Each row is a point. Each copy is the shape, with its points in the same order, stretched, turned, moved and blurred by noise. Say if it was mirrored as well.

Shape (5 x 2):
[[ -6 -33]
 [-42  27]
 [ 14  -6]
 [-13  29]
 [ 45  44]]
Copy 1 (5 x 2):
[[  1 -63]
 [-74  -9]
 [  3 -17]
 [-38   6]
 [ 20  64]]
Copy 1 is: only turned
Copy 2 (5 x 2):
[[ 12 -32]
 [ 20  29]
 [-22 -31]
 [-10   9]
 [-95 -22]]
Copy 2 is: mirrored
Copy 3 (5 x 2):
[[-36  -2]
 [  8  54]
 [ -5  -2]
 [  8  37]
 [ 40 -18]]
Copy 3 is: only turned
Copy 4 (5 x 2):
[[-19  12]
 [ 27  37]
 [ -2  -4]
 [ 29  14]
 [ 34 -30]]
Copy 4 is: only turned

Shape (7 x 4):
[[-12 -27   6  34]
 [ 21  -8  47   5]
 [ 21  23  -6   6]
 [-77 -60 -10  10]
 [ 45  32  28  24]
 [ 23 -32  30 -47]
 [-10  10  32 -57]]
Copy 1 (7 x 4):
[[ 41  21  11  -3]
 [ 37 -34  10 -23]
 [ -1 -18  17  12]
 [ 36  70 -32 -19]
 [ 23 -53  28  13]
 [  6  -8   7 -55]
 [ -6 -33 -44 -34]]
Copy 1 is: only turned
Copy 2 (7 x 4):
[[-27 -16 -27  30]
 [ -9   2 -31 -36]
 [-13  37  28  -6]
 [ 19 -95 -33  83]
 [-43  54  15 -50]
 [ 58  -6 -37 -15]
 [ 56 -29   6 -30]]
Copy 2 is: mirrored
Copy 3 (7 x 4):
[[  0  41 -30 -14]
 [-57  11  19  13]
 [  7   6   3  37]
 [ 28  49 -34 -95]
 [-31  -1   7  64]
 [-44  25  50  -3]
 [-25  -7  48 -15]]
Copy 3 is: mirrored

Shape (11 x 8):
[[  2  19  22 -30 -27   6 -19  40]
 [-29  29  14  -8  -3  20   4   1]
 [ 25 -12  32 -16  18   0  20   2]
 [-45 -22   1   8 -21  24   6 -16]
 [-18  -2   3   4  38  35  24  50]
 [-22  26  21  34   3  24  28  25]
 [ 26 -13 -36 -14 -13  -8  -1  35]
 [-15 -41  27  10  28 -19  28 -11]
 [  2  -9  57   0   5  14  13 -21]
 [  9  32  -9  51   8 -24   6 -12]
 [-10  36 -14  47  10  17 -16  26]]
Copy 1 (11 x 8):
[[ -2 -44 -31  11 -16  48   4  -9]
 [ 45 -34 -33   9  39  -9  26 -14]
 [-30 -45  -9 -14  20 -37 -31 -13]
 [ 61  -9  13 -32  61  15  -3 -22]
 [ 55 -95  10 -12  -5 -38 -14  12]
 [ 46 -74  15  20  41 -24  28 -39]
 [-16 -15  39  -4 -47  35  14  27]
 [  1 -52  19 -71  34 -52 -11 -41]
 [-11 -33 -20 -13  69 -31 -40 -51]
 [ 13   7  34  19  10 -52  77 -47]
 [ 64 -15  26  29 -19 -27  53 -25]]
Copy 1 is: only turned
Copy 2 (11 x 8):
[[ 21  10  11  15 -53  -1  14  29]
 [ 18  30 -11  40  -8 -24  10   6]
 [-18  -5 -18 -12 -16  -1 -23  -3]
 [ 12  60 -12  25  25  -5   1 -21]
 [ -1   2  25  45   4  17 -19  37]
 [ -6  48  -2  40   7  -5  -8  63]
 [ 24 -20  60 -21   9  10 -19  31]
 [-51   7  -3 -25  14   5 -19 -21]
 [-18  39 -65   4 -19  -5  -4 -24]
 [-14   7   5 -21  36 -19   7  48]
 [ 16  19  14  24  17  -1  29  61]]
Copy 2 is: mirrored
Copy 3 (11 x 8):
[[ 23  30  15  45  -3  20  -1  22]
 [ 25  31 -16  -6 -13   5  -1  28]
 [-22  16 -27   5 -16  36   0 -10]
 [ 48  11   2 -39 -13  30   5 -10]
 [  4 -34 -45  10  -5  -6 -19  18]
 [ 20   6 -27   6 -27 -24  11   1]
 [ -7  -9  18  19  41  14   1  -2]
 [ -6 -21 -16 -34 -44  44  12 -10]
 [  6  34 -17  -6 -45  36   1 -13]
 [-18   5  14 -20 -19 -33  25 -10]
 [  6 -11  10   3 -10 -48  -1   7]]
Copy 3 is: only turned
Copy 4 (11 x 8):
[[ 35 -24  -1 -37 -12 -57 -25 -17]
 [ -1  -6  -9  -8  -4 -56  22   7]
 [ -1 -31   1 -54  -4  -1  15  16]
 [-30 -12 -58  11 -27 -28   7  30]
 [ -5 -37  60 -12 -33 -67   0  37]
 [-40 -17  30 -22 -26 -74 -10   4]
 [ 28  -5  19  -9 -34   0 -36   1]
 [-35  -6 -34 -44 -10  -1  10  69]
 [-28 -37 -34 -45   8 -15  22  14]
 [-30  36  21   4  17 -14 -19   2]
 [-13   6  57  35   9 -62 -36  -5]]
Copy 4 is: mirrored

Shape (15 x 11):
[[  4  10  19 -67  32 -13  25 -13  -3 -23  40]
 [ -5  24  11  42 -27 -14   8  49 -26 -44 -55]
 [ 27   2  -1  47  17 -22  35  34  -8  -2 -55]
 [ 41  28  -2  53   9 -24  10  79  13 -21 -21]
 [  2  12 -16 -41  13  39 -19 -26  14   2  22]
 [  8 -19  28  37 -11  13  38  68   8 -25 -33]
 [  0 -19 -15 -50 -25 -13  14 -13   9  15  44]
 [-15  27   2 -54  -5 -18  23 -19  45  23  11]
 [  3  17  -7 -41  -9 -27   7 -32   0  -5  30]
 [-38  -7  19  38   8 -12 -15 -11   4  -8  51]
 [-19  -6  30  37  18 -26 -20  61  12 -18 -48]
 [-24  24  42  -1 -15   1 -33  24 -15  25  51]
 [-53  29  10  16  15  10  14  21 -22  22  33]
 [ 12  22  44 -24  -6   6  13 -46  15  13  32]
 [ 30 -15  17  31  11 -24   6  55 -30   9 -58]]
Copy 1 (15 x 11):
[[-17   5  27 -14 -23  16 -26 -28 -47   6 -37]
 [ 50  -4  46  16 -14 -25 -41  -5  53 -30  26]
 [ 54 -12 -11  -4 -18 -24 -15  30  65   5   8]
 [ 40  27   5  22  -6 -42 -44  49  27  -3  26]
 [ -1  -2  -3 -14  11   7  22   8 -38 -34  -8]
 [ 11  25  10  -9   1  11 -59  29  57 -26  20]
 [-65 -20 -12 -24   9   0  -2  14 -35  13   5]
 [-47 -17  -6   1 -46  21  20  13 -20   2 -22]
 [-23 -31  22   5 -13  -3   4  -9 -39   8  -8]
 [-22  16  83 -10  49 -12  -6  14 -23   5 -20]
 [ 24  42  52 -11 -35  -2  -4   8  41  -8  28]
 [-45  44  46  21  34 -12   9 -18 -31   0   8]
 [-19  29  44 -13  23 -46  -6  -9  -3  -8 -54]
 [-20 -16  20  35  18  36   9  -3 -20  -7 -11]
 [ 39  15 -16  -9 -19 -19 -10   1  63  18  39]]
Copy 1 is: only turned
Copy 2 (15 x 11):
[[-20  19  83   2  25 -37  24  52   3  20  19]
 [ 25 -36  14  33  -9  25  82 -43   8  24  20]
 [ 16  -6 -39   4   2 -28  61 -32  11  27   2]
 [ 37 -42 -22   8   2 -38  95 -11  12  12  36]
 [-10   6  27  -8 -11 -37 -26  53 -29  22  21]
 [ 39 -32   9  -2  17  -4  85 -83  -6  11  24]
 [-16  25  26   0  -2 -40 -12  17  11 -25  35]
 [-25  23  18  13   0 -50  23  52 -34 -26   1]
 [-17  26  33   6  -5 -32  -4  63  11  -3  14]
 [ 33 -28  11  19  47  -6 -37   4  12  -3  16]
 [  1 -65 -10  16  38   8  74 -60 -17  18  12]
 [ 12  -9   3  14  60  24 -11   3 -13 -10  71]
 [ 27   2   3  45  54  -1 -10  -6 -14  12  42]
 [ 11  36  17 -17  20 -12 -15  55 -13  -7   9]
 [ -6 -11 -48 -10  24   2  58 -60  14  33  36]]
Copy 2 is: only turned

Shape (16 x 12):
[[-19 -66 -32   5  18 -38  26  10  18 -34 -46  22]
 [ 59  35   5 -22 -22   3 -19  12 -14  20   6  -5]
 [ 14  20 -24   6 -31   7 -19  41 -32  13  57 -16]
 [  0  -3   7 -34 -34  33 -30  38   5  35  22   5]
 [ 23   0 -21  -4  -4   8 -84   3  13  30  44 -30]
 [ -2  23 -29  -5 -29  30 -45  -1 -31  43  23  -4]
 [-25 -16  -4   0  44   8 -11  29 -12   5 -43   4]
 [-22 -45 -39   2  20 -15  28   0 -21  -5 -63 -22]
 [  1  18 -12  52  -7  18  27  28  28   5 -78 -11]
 [ -8  29 -32 -46 -19  -9 -36  -2  -1  22   7  -9]
 [ -7  36  18  15 -34 -30 -22  14  -5  55  23  -2]
 [-13 -29   3  11  29 -12  -8 -10 -29 -32 -37  20]
 [-26 -47  11  -9  36   6  33 -32   4 -12 -14 -32]
 [ 21  38 -34  -5   9  16 -15  10   5  53  46  25]
 [-14 -53 -18 -16  62 -37  16  27 -15  -4 -43 -26]
 [-36   6 -15  -2  30 -15  16  21   9 -47 -29 -14]]
Copy 1 (16 x 12):
[[ 41 -95  45   8 -45 -16 -29 -14  17  -6  27  71]
 [ -9  70  14  30   3   4   1   0 -32 -34  -3 -21]
 [-41  85  23 -45 -29   7 -49  25  -4   1 -14  -5]
 [-44  29  16 -14  -2  65 -14  38 -29  17   1  -3]
 [-70  54 -33 -31 -18  13   3   9   4  23  -4  38]
 [-67  42  10   7   3   3 -33  40  13  21 -32  -5]
 [-25 -58  10   6  -6 -20 -24  42  -9   5  48   4]
 [ 43 -81  32  39 -58 -44 -39  40  14   7  14  29]
 [ 51   5  65  46  39 -25  -2  40  20  44  74  11]
 [-43   4   1   9 -32  19  -5   4  29  -8  -4 -26]
 [-24  51 -24  17  15  41 -58 -10  22  37   7 -29]
 [ -7 -64   3  11   5 -38 -31  16   4 -38   7  39]
 [ 51 -82  -9 -15 -23 -10 -11  28 -11  13 -28   5]
 [-56  45  38 -15  10  -6 -19 -23  -9  32 -28 -37]
 [ 24 -87  -2   4 -84 -34 -38  19 -18  -6  43  14]
 [ 15 -51  21 -35 -20 -21  -4  20  29 -21  52  -8]]
Copy 1 is: mirrored
Copy 2 (16 x 12):
[[-30 -20 -26  -9   2  28  -1 -48 -34   2  77  15]
 [ 24  19   3   0 -25  -1  45   8 -16   1 -24  29]
 [ 14  25 -24 -33 -21 -29  32   2  14 -19 -21   6]
 [ 18  22   3  16 -23   9  52  -4 -16 -36 -45 -31]
 [-22  14  20   0 -67 -15  58  31  37 -33 -32  -1]
 [ 15  49  17 -20 -57  10   8   8  11 -18 -32 -31]
 [ -5 -40  24 -23 -18  17 -16 -40 -31 -11  22   2]
 [-34 -14 -23  -7 -30  10 -47 -45 -54  -8  60  33]
 [-30  10  26 -10  10 -47 -19 -59 -73  32  46  56]
 [ 40  23   1 -19 -45  22  30  37  -8 -37  16 -30]
 [ 52   3   8   1  10 -30  -4  18  28 -16  20 -15]
 [ -9 -15  16 -33   3  52 -27 -34  -3   6  26  12]
 [-45 -35 -25   9   7   6 -37  11 -43  -2  11  13]
 [ 34  18   1 -12 -40 -22  43  29   3  17  -9 -37]
 [-22 -77 -27  -8 -26   2 -20 -34 -39 -18  63  36]
 [ -1 -29  -6 -53  24   5  -9  -4 -41  -8  61  15]]
Copy 2 is: mirrored
Copy 3 (16 x 12):
[[ 59 -62 -29  -6  -8 -67  34  27 -21  -5 -50  12]
 [ -1  15  11 -31  16  -8  17 -10  25  38  63 -18]
 [  8 -18  14 -31  39   9 -44 -15   4 -17  71 -27]
 [-10 -11  76 -41  24  -3  -5 -17  16 -25  12   7]
 [-33   5  51   2  12 -34 -60 -20  23 -24  58 -21]
 [-51 -20  54  -9   0  14 -37 -34  -1 -24  62  24]
 [ 11 -43  26  16  21   1  14  32  -6  10 -30  36]
 [ 31 -79 -18   3 -26 -29   3   4  -6  29 -31  20]
 [ 46 -36 -25 -49 -30   8   7  46  57  10 -14  70]
 [-16  16  61 -19 -11 -13 -31 -26 -19  11  28  10]
 [  4  -7  63 -27 -33  32  -9  23   4 -36  48 -24]
 [-14 -43 -23  16  15 -25  32  51 -21  14 -11   1]
 [-10 -39 -21  -8  -6 -28   5  -4  17  -6 -69 -34]
 [  8  28  34   8  11   9  -9 -47  10 -42  43  23]
 [ 61 -63   3  30  12 -37  11  16 -13  39 -45 -17]
 [ 34  -6 -24 -20  14 -13 -14  40 -19  24 -45   3]]
Copy 3 is: mirrored
Copy 4 (16 x 12):
[[ 21 -42 -75  39 -34 -45 -13 -23 -34  20   5 -10]
 [-16  12  59 -38  14  -7  10  35  45  18 -29 -46]
 [  1   3  58 -20  31 -14  52  44  31  23  -1   1]
 [-20   5  36   2  13   4  34  63  33 -18  -1 -29]
 [-20  38  53 -13  22 -50  77  24  10 -25 -12 -34]
 [-26  45  53 -24   1  -4  56  59   8   5   0  -4]
 [-22  11 -33  57  -4 -14   6  19   2  26 -10   3]
 [ 17   9 -61  48 -36 -26   0  -5 -40  55  18 -15]
 [-26   5 -63  -7  14  -6 -41   0  25  34  42 -12]
 [-31   5  62   0 -26 -30  21  65   3   4   9 -25]
 [  1  36  61 -20  22 -29  -5  58  48   2  10  15]
 [  9   5 -35  21 -39  -9   7 -24  -3  20 -18  -4]
 [ 27   8 -24  52  -4   7  -5 -29 -51   8   5 -29]
 [-36   0  47 -33  48 -15   9  56  -4  -4 -31   1]
 [ 19 -13 -42  94 -12 -44  -3   3 -26  44  -2 -16]
 [-16 -39 -15  57 -19  -9 -16 -12  -8  35  18  -4]]
Copy 4 is: only turned

Shape (15 x 12):
[[  6  18  17  12 -51  -3  30 -13  22 -11 -24  -2]
 [ 31 -33  11   3   4  31  -7  19  21 -11 -53 -12]
 [-13  20  14   4  19  21 -14 -10  16  -4 -35 -18]
 [  1   6  18  -4  10 -12   4 -26 -44 -16  13  -7]
 [  7 -83  19   1  11  -6   4 -18  15  -7  22 -17]
 [ 14  19  17  -1  19  -6   1   1   3  19  23  -4]
 [ -1  14 -16  -4  15 -19  -3 -12   5 -14  18 -15]
 [ -6   8  20  52   9 -19   3 -13  -1 -20   9 -15]
 [  6   6  19   6  21  -4 -16 -28  17 -22   9  54]
 [ 18 -67   1  11 -46 -14 -11 -14 -19  -1  20   6]
 [-10 -20  -9  -8 -10 -10   3 -18 -22  -2 -19  95]
 [-10   4  14  -7  10  20 -16   5  17  -8  13  -6]
 [  5  20  19  -6  20 -15 -20 -25  21 -10  15 -13]
 [ -7  11  26  -4  17 -16  -7   6  11 -30  10 -16]
 [  9  19   3  24   2  10  13 -15   1 -22  24 -16]]
Copy 1 (15 x 12):
[[  8  10   9 -52  -7 -53 -44   0 -20  -9   1  41]
 [-12 -21  28 -23   1 -68  28   1  19   1 -12  -9]
 [  7 -27  12  15 -23 -32  23  18 -11   3  26  15]
 [ -8  -2 -11  -1 -21  14   4   9  13  30  -1   7]
 [-20 -30  58 -35  27   6 -24 -22  46  43 -17  -5]
 [  3  10  13 -13 -12  21  12   4 -30   7   4  -9]
 [ 13   3  13 -10 -14  38  14  26   2   3  15  23]
 [ -4   9  30  -7 -16   1 -33  37   1 -10  31  14]
 [ -3   1  30   1 -43  -6  -7 -18   6 -11 -32  17]
 [ -8   1  28 -26  46 -18 -24 -40  52  25 -49  -1]
 [  6 -19 -19  -4 -25 -18   0 -55  44 -26 -55  16]
 [ 16 -18  25 -10 -23   4   4  13 -13  12  -8  -4]
 [ -4   7  33   5 -20  11   9   7 -13  22   1  28]
 [-10 -14  18 -21 -29  10  -4  42 -14   5  -1  20]
 [ 23  17  23 -28 -31   3 -17  20 -14   3  18   6]]
Copy 1 is: only turned
Copy 2 (15 x 12):
[[ -4 -13 -25 -16 -34  27  -3  18  17 -33  23   1]
 [ 14  -2  42 -18 -26  11 -20  19  12  43  21 -12]
 [-12 -21   4   7 -32   3 -25  -5  12  14 -22  34]
 [ -8  36  17  -1 -10   1  -7 -35  19 -22  30  39]
 [ -7  13  53 -43  39 -27 -10  28  47  48  27  -9]
 [-23  27   3  19  -1 -20 -32  -4  17   7  -5   0]
 [  3  17 -17   5   6 -15 -27  -4   6   1  12  35]
 [-18 -15  -9   4   7   7 -29 -26  41  -6  24  28]
 [  1  18  53   2 -21 -57 -67 -18   8 -29   7   0]
 [ -7  22  17 -38   9 -16  37  14   9  15  86 -24]
 [ 37  39  68  14 -11 -42   6 -46 -20 -68  37 -29]
 [ -8   8   7  15 -21 -39 -28  14  23  17  -4  20]
 [-22  11  -5 -17 -16 -32 -55  -2  17   9 -13  26]
 [  6  20  -1 -14 -19 -25 -44 -14  47   5  -5  29]
 [-17   2  -5  25  -7   3 -31  15  12 -11  31  34]]
Copy 2 is: mirrored

Shape (18 x 12):
[[ 36 -41 -37 -60  24  -4 -18  22  10   4 -12 -10]
 [-14 -42 -11  19  33  29  13  14 -32 -17  -5 -46]
 [  5  26 -19 -24 -27 -62  21 -28   1 -29 -42  -5]
 [ 33  12   6  42 -24  57  17 -32 -23   2   3  10]
 [ 12 -53  35   5 -65  34  41  16 -21 -39 -44 -32]
 [  0   8  24  -1  38   5 -15  12  -9 -21 -57  -2]
 [-22 -22 -22  75 -33  27   4 -45 -39 -10  23 -56]
 [-13  43   8  -6  -1   8 -34  20 -11 -21   5  19]
 [  2  -9 -26  48  -8  10 -16  31  21 -33 -13 -26]
 [-17   2  41 -26   0 -36  15  63  26  -5  14   0]
 [ 39 -38 -18 -18 -13 -25  20 -42  19 -42   0 -25]
 [ 28  33 -13 -20   5   9 -21  14 -27 -13  33 -31]
 [ -1 -10  20 -32  33  15 -32  30  31 -21  18  15]
 [ -4  35  17 -35  43  -2   1  32  19  -1 -30 -66]
 [ -6  16 -46 -24   6  16  33 -21  32 -28 -26 -18]
 [ 40   6 -56  16 -11  71 -11  -3  55  33 -21   6]
 [ -3 -14  -8  15 -23   7 -46 -23  -6 -21 -18   8]
 [ 42 -20 -24   6  14   3   2 -51 -34 -40  -2  22]]
Copy 1 (18 x 12):
[[ 35   2  13  23  11  15   4 -44  40  56  30 -31]
 [ 22 -29  -4   7  -7  15 -49   5   9   9  27 -21]
 [  5  53 -40   7 -19  19  10 -54  33   9 -12 -29]
 [-25 -40  -8  42 -28  35   9   1 -11 -27  32  16]
 [ 53  14 -17  14 -13  73  -9 -11 -27  -4  32 -61]
 [ 34  19  -2  26  12   9  -7   8  41 -20   2 -15]
 [-34 -58 -26 -19 -42  40 -36  11 -22   9   7  18]
 [ 19  -4 -23  13  37 -20  25  -2   2  -7 -21   1]
 [-14 -43 -25  -5   6  15   6  14  27   2   8 -32]
 [ 24  41  -3 -16  70 -48  19  11 -26  -3  21 -55]
 [  4  26 -38   0 -21  39   2 -23  16  54  48 -19]
 [  7   3 -16  39  44   4  -7 -14  -6  28  -7  -5]
 [ 40   4  -3  -4  55 -30  24  12   4  20  30  -6]
 [ 25  54   1  10  84   7 -26 -16  30  -9   8 -39]
 [  8   3 -46   2  10  20  -5 -67  48  -9  23 -15]
 [-33 -66   9  26  -3  41  35 -43  52 -15  41  -1]
 [ 12 -25 -16  -6 -22  30  26  -3  20  17  -7  10]
 [ -1 -19 -28  40 -58  21  -1 -11  26  31  28  19]]
Copy 1 is: only turned
Copy 2 (18 x 12):
[[ 11  14  44  -1  14   8 -82  -3  53 -43 -67 -26]
 [ 37  46  47 -38  -2 -33  27  -1 -52 -50 -42 -17]
 [ 23 -72 -12 -23 -18  29 -34 -35   5  61  -9 -57]
 [  8 -13 -50   0   9 -38  33   6 -51  -6   6  37]
 [ 90 -40  63  31 -21 -58  28  17 -33  12 -65  -8]
 [ 10  25   5 -22 -39  54   9  29 -40 -16 -21   2]
 [ 35  21   1 -36  -5 -95  80 -59 -50   8   6  -5]
 [ 15  21  -9 -43  -9  38  -4  41  25   6  58 -10]
 [  2  21  32 -79 -35 -29  40   4  19 -10 -39  -7]
 [ 16 -40  60 -36  37  61  -1  17  32  17 -13 -34]
 [  4 -35  39 -36  15 -42 -38 -29 -12  40 -53 -39]
 [ 36   7  17 -60  -1  -9 -27  -7  -3 -52  37  10]
 [-14  37  64 -29  25  33 -26  56  32  -5   7 -16]
 [ -6 -30  75 -45 -38  36  -5   4 -37 -52 -16   7]
 [-31 -57  31 -27 -15 -28 -25  11  -6  -8 -24 -50]
 [-66 -24 -22  19 -12 -53   2  35  35 -52 -50  30]
 [ 15  44   3  -9 -24 -20   5   1  17  40  12 -10]
 [ 11  33 -39 -35  23 -12 -43  -9 -26  27  -6 -17]]
Copy 2 is: only turned
Copy 3 (18 x 12):
[[  3  -8 -32 -17 -81 -21   2  35  11 -12  -1  16]
 [-16 -14   3  29  -6  39 -37  33   9 -16  33 -59]
 [-23  -5 -29  12 -37 -36 -26 -44 -28  12 -78  43]
 [ 42  14  25 -42  -2  38  -4 -15 -24 -15  12 -68]
 [ 38 -34  29  40 -23  29   0  10  -1  18 -35 -48]
 [-59 -17 -17   9  13 -19   4  27 -12 -22 -22 -66]
 [ 33  15  14  35 -11  71 -55 -39 -41 -20  46 -32]
 [  8  23 -24 -12   2 -49  -6  20 -28   6 -14 -65]
 [ 32 -20 -36  20   1  19 -27  33 -15 -41   0  -6]
 [  5 -17 -13  43  25 -63  25  26  25  46  -1 -17]
 [ 36 -57 -31   0 -61   6 -38 -43  -9  17 -16  33]
 [ 37  39 -42 -16 -19   3 -18   3   1   1 -13 -58]
 [  8 -37 -32  -6 -11 -49  13  41 -10  16  28 -52]
 [-66  12 -52  48   7  15  33  40  -9  25 -31 -42]
 [-22  -8 -27  -6 -48  19 -35  26 -47  35 -38  32]
 [ 30  17  -6 -49 -47  32  33  58 -56 -35  10  28]
 [ 14 -13  -4  -3 -39 -26 -10  -6 -49 -31   3 -28]
 [ 33 -22  -2 -61 -45  -5 -66 -34 -11 -30  -1 -24]]
Copy 3 is: only turned
